Each row is a point. Examples show where two turns around zero, p and q, send a point. Write where each new point lands after one turn and then the other. Backwards means that the second turn is done in reverse. Each puzzle has new turns, and all numbers are rounded.
In the rows, zero is written as 128.

Turn p:
[102 120] => [119 154]
[138 115] => [115 118]
[161 161] => [162  96]
[111 116] => [115 145]
Turn q:
[110 138] => [109 135]
[176 139] => [173 147]
[129  99] => [134 100]
[108 144] => [105 140]
[116 120] => [118 118]
Where do these land?
q, then p backwards: [ 97 107] => [153 100]
q, then p: [149 167] => [171 116]
p, then q: [111 115] => [112 142]
p, then q: [144 137] => [140 114]
p, then q: [139 113] => [116 114]

Turn p:
[163 134 146 105] => [138 120 164 103]
[125 154 127 114] => [110 136 129 106]
[148 141 138 116] => [132 127 145 106]
[ 96 128 135 157] => [131 156 101 147]
[115 104  94 161] => [136 108  87 158]
[136 125 140  83] => [107 122 170 122]
[115 110 115 160] => [142 126  99 153]
Turn q:
[ 96 145 131 143] => [141 152 136 156]
[121 200 122 132] => [ 83 152 141 179]
[128 101 119 110] => [144 103 135 113]
[131 117 127 129] => [134 123 123 121]
[141  96 149 118] => [138 125 128  88]
[151 109 120 136] => [128 113 104 112]
Where do these land?
q, then p backwards: [145 112 139 138] => [132 152 120 139]
p, then q backwards: [140 116 140 108] => [114 132 128 103]
q, then p: [ 97 154 155 151] => [136 153 108  86]
p, then q: [105 123 130 137] => [126 133 117 150]
q, then p: [154 136  77 106] => [136 121 119 188]

Turn p:
[113 131 158  98 116 143 142 142] => [126 131 141 112 141 123 152 168]
[142 141 125 164 132 122 113 161] => [133 149 139 161 113 120 145  99]
[157 105  87 155  87 145 151  94] => [103 111  67 114 104  93 115 104]
[115 145 137 139 128 111 139 118] => [104 126 144 122 134 139 130 116]
[109 134 140  87 132 145 119 121] => [146 136 136  99 140 140 124 161]
[106 118 153  93 157 110 133 162] => [140 119 168 151 146 142 131 171]
[103 136 134 104 160 147 142 145] => [131 138 142 132 118 158 131 171]
[138 142 104 134 124  99 106 130] => [130 144 138 140 135 116 100 100]
[169 141 132 146 143 107 116 119] => [131 137 113 152 153 139 128  90]
[128  87 109 159 100 151 119  89] => [137  90  92  98  95 109 124 100]
Turn q:
[107 136 109  97  75  89 108 142] => [ 95 143 123 140 115  76 155  88]
[117 119 135 112 138 151 144 114] => [144 148 131 105 132 147 135 130]
[156 128 104 131 149 146 149 131] => [149 126 122 142 154 154 106 118]
[159 108 163 158 134 143 157 129] => [126 136 116 147 123 172 114 172]
[117 111 123 162 152 151 149 129] => [140 129 124 110 120 153  86 140]
[134 123 145 165 140 138 132 117] => [123 116 138 126 119 151 108 157]
[125 115 146 132 159 113 131 138] => [134 118 104 114 136 123 123 157]
[118 122 118 103 100  93  82 108] => [ 88 108 130 117 125 101 169  98]
[139 152 120 118 127 164 116 158] => [173 123 136 153 114 127 132 111]
[108 167 118 102 105  92 113 113] => [108 133 157 127 143  77 152 110]
Where do these land?
q, then p: [ 97 155 109 111 143 145 146  72] => [144 136 132 115 182 171 146 155]
q, then p: [105 130 127 108 131 100 142 149] => [113 141 144 143 143 130  94 119]
p, then q: [148 155 136 131 101 142 114 121] => [132 138 147 126 168 112 131 124]
q, then p: [146 144 161 134 121 154 130 145] => [117 141 116 145 119 106 164 116]
p, then q backwards: [127 143 131 113 144 138 111 141] => [129 137 140 121 131 149 151 128]
p, then q: [140  82 106 200 115 131 145 147] => [ 46 150 131 121 112 142 100 110]
p, then q: [140 149 131 126 140  68 125 138] => [133  95 149  98 122 131 119 171]
p, then q: [ 94  70 140 120 140 139 115 115] => [119 132  76 145 114 165 151 119]
p, then q: [145 124 117 114 134 123 151 130] => [134 112 122 122 118 116 105 119]
p, then q backwards: [138 129 123 122 111 140 100 122] => [105 130 118 110 141 134 135 143]
